Rows are points. Two turns around zero, p and q, are shown by what they do to some points. Write where each new point lands after one turn and then the other. Backwards means that the second turn is done in reverse. Each puzzle has new turns, and all numbers are rounded.

Turn p:
[ 17 -33] => [  9 -36]
[33 24] => [38 16]
[-50   9] => [-47  20]
Turn q:
[ 3 33] => [ 8 32]
[-27 -52] => [-35 -47]
[25 19] => [28 15]
Where do these land?
q, then p: [-14 -10] => [-17  -4]
p, then q backwards: [9 3] => [9 2]
q, then p: [-38  50] => [-16  61]
q, then p: [ 11 -60] => [-13 -60]
p, then q: [33 16] => [37  2]

Turn p:
[-49  15   9] => [-46  25  -4]
[-22 -21 -12] => [-23 -18 -15]
[49 28 -1] => [53 18  8]
[-14  24 -34] => [ -1  21 -39]
[47 12 -8] => [49  2  2]
[-12 -57  46] => [-33 -47  47]
Turn q:
[ 30 -38 -65] => [-41 -52 -46]
[-2  2 37] => [33 16  8]
[13 27  7] => [-4 30 -7]
[-41   9  22] => [13  7 45]
Where do these land?
p, then q backwards: [ 26 -58  64] => [-84 -32  -9]
p, then q: [  7  11 -27] => [-24  -2 -17]
q, then p: [-13  10  -5] => [-11   7  11]
p, then q: [-25 -32 -26] => [-14 -44  14]
p, then q backwards: [34 46  9] => [ 0 21 54]
p, then q: [-30  23 -16] => [-35   8  21]

Turn p:
[-34 -32 -40 -21] => [-61  21   4   5]
[ -9  40 -22 -32] => [ -8  20 -40 -34]
[-14 -16 -20   5] => [-28  -4   7   3]
[ 39  21  22 -13] => [ 46  12   3 -19]
[-25 -30  56  55] => [ 18 -42  12  74]
[  2  -5 -26 -38] => [-21  35   1 -22]
[42 22 31 45] => [ 56 -43  14  -6]
Turn q:
[40 48 51 12] => [ 23 -15  75 -15]
[-26 -15 -33 -26] => [  4  10 -44  24]
[-43   4  30 -35] => [ 43  45 -11  -4]
[ 25 -18 -16  13] => [-21 -29  -8  -7]
[  6  10 -40  -8] => [ -9 -16 -12  36]
[ 50 -32  28  46] => [-31 -39  23 -59]
[-52   2 -21  -1] => [-10  43 -24  24]
Where do these land?
p, then q: [26 12  7 -7] => [ 19 -23   7   1]
p, then q: [ 25  34 -39  30] => [ 37 -12 -51 -11]
q, then p: [-11   1  -1 -53] => [ 10 -17  31 -40]
q, then p: [-55   5 -27 -50] => [ -1 -53   1 -59]
q, then p: [-36 -51  36   7] => [-10  43 -35 -46]
p, then q: [23 32 22 36] => [ -1 -48 -22 -23]
q, then p: [ 27 -31   2  37] => [-30  37  -9  27]
